Each row of a before or after table is a point. The points were changed in one or more steps. Then noise was added and the rows were shuffled. The steps act on columns, c1 being the first. Write out the steps. A step turns or swaps two columns, mirrors them in a line or flattens them onto one, adds a multiple of one to another, or multiplies or shifts one. Angles are multiples of 10 degrees, from the lower column toward the higher: turns from -170 to 170, lines from 10 to 170 but not 90. Use the fewest steps. Two steps may share a column if one is a turn and the other turns, adds or multiplies; they go together, in the order done. Otherwise the lowest column goes first.

Before, 11 rows:
[[ 37 -15 -11]
 [-40   3  15]
 [ 21  -6 -38]
 [-30  26  23]
 [-23  69  -9]
 [-59  -8  22]
 [ 49  41  49]
 [ 47  51  -3]
 [ 13 -21  39]
 [-62  19  54]
 [-26  14  20]]
After, 11 rows:
[[ 13   1 -43]
 [ -8  71 -24]
 [ 21  28 -31]
 [ 40 -22  11]
 [ -4  54  47]
 [-10 -15  40]
 [ 21  -7 -57]
 [-37  -6  22]
 [ 49  40  49]
 [ 18  16 -29]
 [ 53  18 -61]]
Steps: swap c1 and c3

Before:
[[  7  42  27  62 -17   6]
 [ 62 -43  76 -11  41 -20]
 [-18  21  18  40 -20  53]
 [ -9  47 -26  25  10   1]
 [-23 -46 -47  27  18 -35]
 [-11  57  19  28 -47  -4]
 [ 23  27  -3  21 -27  13]
 [-35 -40 -47  18  56 -54]
 [ 22   1  64 -23  15 -23]]
After:
[[ 24  -5  -2  34  14 -28]
 [-18 -25  19  39  56 -20]
 [  8 -33  26  70   6 -16]
 [-24 -47 -47 -26 -34  18]
 [-35 -36 -48 -25 -53  54]
 [ 23  20  64 -12 -25  15]
 [ 62 -13  75 -43 -21  41]
 [ -9   3 -26  53   3  10]
 [-12   6  21  64  -3 -45]]
Steps: turn c2 and c4 by 60 degrees; swap c5 and c6

Before:
[[ -42   30   11   41  -24    8   39  -26   12   17   30]
 [  17  -31   73    1  -17   55  -61   -9  -16    3  -40]
 [   6   22   -7   -1   52   20   72  -23   -3   12   19]
 [  11   -8  -46   26  -76   50   -7   41   13   42 -110]
 [ -16    1   -4   10    3    3   34   -9   38  -61   31]
 [ -48    8   -9   -2  -41  -40   38   39    2   -9  -40]
 [ -11    9  -53    9    7  -28  -11   44   36   10   -5]
 [ -65   56    0    2   17   20   22  -20    7  -33    9]
 [  -4  -68   14  -16  -10   56  -41    3   48   47  -78]
 [  -9  -27    1  -61  -70   19  -61   -9   17   -3  -20]
 [  -2  -46  -41   27    5   27  -19  -59   -5   23  -53]
 [ -29  -73   17  -16   23   85    7  106  -30   17    9]]
After, 12 rows:
[[-45   7  13 -48 -19  10  -1 -24  10  14  -1]
 [ 12  -1 -48  50 -75  51 -13  41  14  41 102]
 [-13   1  -3 -25  13   7   4 -10  41 -62 -16]
 [  0 -18 -41  13   6  28   1 -56  -1  20  58]
 [  8   5  -9 -10  65  19  11 -21  -3  11 -16]
 [-30 -30  13   7  22  82   8 106 -29  15 -15]
 [ 15 -12  72  24 -26  56  -8 -10 -17   3  32]
 [-67  25   4  -5  17  21   0 -21   7 -32  -7]
 [ -9  -8   1  60 -80  19 -11 -10  19  -1 -24]
 [-49   4  -8  26 -37 -43  -6  39  -1 -11  31]
 [-12  -1 -48  -5   2 -26  -3  44  34  11  10]
 [ -7 -32  14  63 -19  55  -4   4  49  47  49]]
Steps: multiply c2 by 0.4; turn c4 and c11 by 140 degrees; flatten c5 and c7 onto the line at 10 degrees

Before (10 x 18):
[[   8  -13  -74  -34   -3  -18   35    7   12  -44   33   18  -29    0
    35   38   -5  -14]
 [ -18   67   -6   20  -20   18   37   11  -31   76  -81  -13   23  -13
   -40    9  -10   -4]
 [  -8   34   21   73  -24  -27  -53    7  -11   24   -8    4   34  -28
   -51    7   16    7]
 [  -4   36   27  -15   -2   39    8  -27    9  -39   -8    4  -54   31
     0  -33   11    1]
 [ -28   35   27   -2  -24  -20  -19    9  -25   26  -60  -23   29  -32
     8  -17   24  -22]
 [   7   15  -26  -37  -11  -22   41  -52  -13  -44  -47  -30  -35   40
    -1   11  -34  -17]
 [  41  -17  -47  -22  -24  -21   18   32   10  -74  -31   16  -80   20
    39   15  -44  -48]
 [  -5   21  -20    6   17    7   12   10   18  -26   28  -20    2    6
    22   32  -41  -78]
 [  26   40   -8   34 -121  -11  -44   37   11    3    9   25  105  -63
     0  -75  -68  -78]
 [   1  -15  -25  -10    1   -7   31   21   23  -55  -17  -10  -14   68
    38    3  -19   -2]]
After:
[[ 101  -17  -48   -9  -23  -21   17   32   10  -74  -33   15  -15   19
   -43   16  -43  -48]
 [  50   32   21  -25  -23  -27  -54    8  -11   24   -7    4  -95  -28
    87    5   15    6]
 [  67  -12  -75    1   -3  -18   34    7   11  -43   33   18   43    1
   -48   40   -6  -14]
 [  85   42   -7  -26 -120  -10  -43   38   10    2   10   27   71  -63
    21  -76  -68  -79]
 [  41   67   -7    8  -20   18   38   11  -31   75  -79  -14  -41  -11
    42    8  -12   -5]
 [  57   20  -18  -20   14    7   13   10   19  -27   27  -18   21    7
   -13   30  -42  -79]
 [  54   36   27    9   -3   39    8  -26   11  -40   -8    4  -40   32
   -11  -31   12    0]
 [  68   14  -27   30  -12  -24   41  -53  -12  -44  -49  -31   -1   39
   -22   11  -35  -19]
 [  60  -16  -25  -16    0   -5   30   20   24  -53  -18  -12   40   68
   -34    3  -18   -1]
 [  30   35   28   -3  -25  -20  -19    8  -24   25  -60  -24   40  -32
    -8  -18   23  -22]]
Steps: shift c1 by 60; turn c4 and c15 by 140 degrees; add -1.5 times c15 to c13
